Each point is reached from the start by the listed moves, each made once or not at all, plus a little noise. Say if it took an odd or an even number of moves. Then give how often each move was made.

Moves:
(1): [ 51  19 -22 -22]
(2): [16 49 10 28]
Start: [-16 -12  -3   3]
Points:
[-16 -12  -4   3] => even (0, 0)
[ 34   8 -25 -19] => odd (1, 0)
[ 50  57 -14   8] => even (1, 1)

Moves:
(1): [ 18   8 -28  48  -6 -30  -7 -20   3 -18]
(2): [  1  28 -12  -7  -1  -3   7   7  13  20]
(3): [ 13  -7  26   8  -3 -16 -12   2  18   4]
(4): [-27   2   6  25  -8  -4   5  -6   2   2]
(5): [ -8  50   4  14  46  -2  33 -10 -12  -8]
(6): [  7  16  13  -2 -16  19   2  14   1 -10]
(7): [ 16  -5  -5 -28 -35   1  65  -5  -2   7]
(8): [ -4  -9  -4  19   1  -5   3  28 -14   3]
(9): [ -9   2  -1 -17  -1 -12   8  22  28 -26]
Start: [  2 -24 -17   4 -28  14 -19  21 -10   3]
Points:
[ 39 -16  17 -19 -77  16  34  30   2   4] => odd (0, 0, 1, 0, 0, 1, 1, 0, 0)
[  19   22  -24   31 -104  -33   53   33   54  -16] => odd (1, 1, 1, 1, 0, 1, 1, 0, 1)
[  0 -16 -13  84 -42 -34 -30  -4  13  -8] => odd (1, 0, 1, 1, 0, 0, 0, 0, 0)
[-13   4 -28  57 -58 -14  -9  25  19 -46] => even (1, 0, 0, 1, 0, 1, 0, 0, 1)
[ 16  57 -30  60 -38 -41  72 -10  12  11] => even (1, 1, 1, 1, 1, 0, 1, 0, 0)

Moves:
(1): [ 14  -3 -20  -7  -5  -1   2  -2  23 -15  12 -15  -6 -11   6  13   2  -1
   3  -6  36  16]
(2): [ -9  24   0  -1  -7   7  -6   2   2 -10   4  -8 -12  11  -8  -1  -7   6
   2   7 -14   4]
(3): [ 23   4  14   4 -15  -4   3  32  -3  -2  -7   0 -20 -11  15   0  -7   6
 -14 -34  18  11]
(4): [ -7  19 -12  49  -9  13   3   3  19  -4  -4  -3  11  -7   6 -13   0 -18
  -3   5  -8 -14]
(5): [ -4  16  -4 -15  22  -1 -10  12 -15   0   2  15  -9  -2  11  -7   6   7
 -12 -17   9  13]
(6): [ 21   4  -1   1 -13  12  -3  -7  -5   0   0  10  -4  -1   6 -15   0  10
 -10   1  -6  16]
(7): [ -6  -7  -8 -13  16  -5  22 -15  -2   3  14   8  17   4  -8  26 -13  -4
 -30 -17  -3  12]
(8): [-20   6 -16  -2 -11  19  -3  14   9   3 -15  15 -13  -6  -3  11   0  13
 -22   0  12  -3]
(9): [  3   1  -6   2  -8  11 -16 -13  22   4  -2  21 -20  18  22  -5 -20 -14
 -13 -11  -7  -8]
(10): [ 13  31  16  17   8   0 -17  12  -5  26  11  13   4   6  11  -8 -19  -6
  -4  30   4  13]
(11): [ -1 -27   6  14  -4   9  -6  -1  -5   4  20  -1  -4   7 -14  -6  11  -1
  22 -13  -7   0]
(12): [  2   7  -8  16  -6  -7 -13 -12   8 -39 -11  27 -11 -15  -8  22   6  13
   2   6   1  -7]
(13): [-11  -1  12   7  -3  16 -11  20   6  -5   6 -14  48 -15  23  11   7   1
   2 -10   1   4]
(14): [  8 -23  16  10  10   9 -22 -23 -16  -3 -19 -25 -13  21  -6  18  22  -8
 -18  22   3 -10]
(15): [  6 -16 -31   1 -24 -21 -18 -18 -38  -7  14   9  11   6  19 -16 -46 -15
  -5 -21  23   1]
(16): [-21 -22 -17   3  24  -6  10 -22  10   5   0   8 -31 -21   5  28 -23   4
  30  -5  -9   1]
(17): [ -7  18  -7 -17 -25 -11 -23 -10   1  15 -27  -3   1  -2   3  30  23 -10
   3 -40 -12   9]
(18): [ -7   9  15   8  -5  -8   0  -5  -4   3   3  -3  -7   9  -4 -12   7  25
   0  -5  20  -2]
(19): [-19  -4  16  -1  16  26  41  18  -3 -11  -5  37   2  15  23  -6   9   5
  18  22  -3  20]
(20): [ -7  -8  -5  -1  -1 -27 -14  -5   7   6  26  -9  10  -3  18   3  12  -6
 -30  23   3  10]
Start: [ 22   4  13 -19   5  40  -2  -3  16  19  -4  19  -2 -26 -19 -11 -27 -17
  26   5  17  -2]
Points:
[ -5 -28  -9 -26 -48  49 -44 -21 -13  23   0  64 -43  34  44  44 -44 -47
 -61 -58  31  45] => odd (0, 1, 1, 0, 0, 0, 1, 1, 1, 0, 1, 0, 0, 1, 1, 0, 1, 0, 1, 1)
[  5 116  42  31 -30  27 -77  58  24  49  10   8  24 -38  55 -11  -8 -13
 -32 -36  35  48] => odd (0, 1, 1, 1, 1, 0, 0, 0, 0, 1, 0, 0, 1, 0, 0, 0, 1, 1, 0, 1)
[  4 -36 -53  -7 -59  80 -95 -63  23  10  -9  15 -44 -17  36  56 -55 -31
  21 -70  37  28] => odd (1, 1, 0, 0, 0, 1, 0, 1, 1, 0, 1, 0, 1, 1, 1, 1, 1, 0, 0, 0)
[ -22   40    2    8  -70   23 -100    6  -13   55   38   18   37  -13
   28    1  -41  -11   -9  -22   45   33] => odd (0, 1, 0, 0, 0, 0, 0, 1, 0, 1, 1, 0, 1, 0, 1, 0, 1, 1, 0, 1)
[-16  75  27  61 -20  79 -75  -6   9  11 -19  85 -51   9  16   4  41  13
 -26  45  18  48] => odd (0, 1, 0, 1, 1, 1, 0, 1, 0, 1, 1, 1, 0, 1, 0, 0, 1, 1, 1, 1)
[ 33 -23 -35  38 -63  67   4  33  19  -7  38  63 -16 -35  56 -41 -44 -24
 -16 -19  86  57] => odd (1, 0, 1, 1, 0, 1, 0, 1, 0, 0, 1, 0, 0, 0, 1, 0, 0, 0, 1, 1)
[ 47   8 -27  57 -35  22 -53 -35  13  -9 -15  69 -48 -48  78  45 -48 -44
  -2   5  67  66] => even (1, 0, 1, 1, 0, 1, 0, 0, 0, 1, 0, 1, 0, 1, 1, 1, 1, 0, 1, 1)
[-12  63   1 -12 -22  79 -55   9  33  56 -24  40 -10 -50  19  44 -47   1
  27 -11  -5  41] => odd (0, 1, 0, 0, 0, 1, 0, 1, 0, 1, 0, 0, 1, 0, 0, 1, 1, 0, 0, 0)
[-27   2  -8 -45   5  48 -16 -29 -52  24 -39  74 -13  20  16  34 -19  -5
 -38 -54  68  38] => even (0, 0, 0, 0, 1, 0, 1, 1, 0, 0, 0, 0, 0, 1, 1, 0, 1, 1, 1, 0)
[ 41  26 -10  55 -15   3 -73 -29  61   9 -22  15 -58 -66  32  82 -13 -42
  -7   7  51  27] => odd (1, 0, 1, 1, 0, 0, 0, 0, 0, 1, 0, 1, 0, 1, 0, 1, 1, 0, 0, 1)
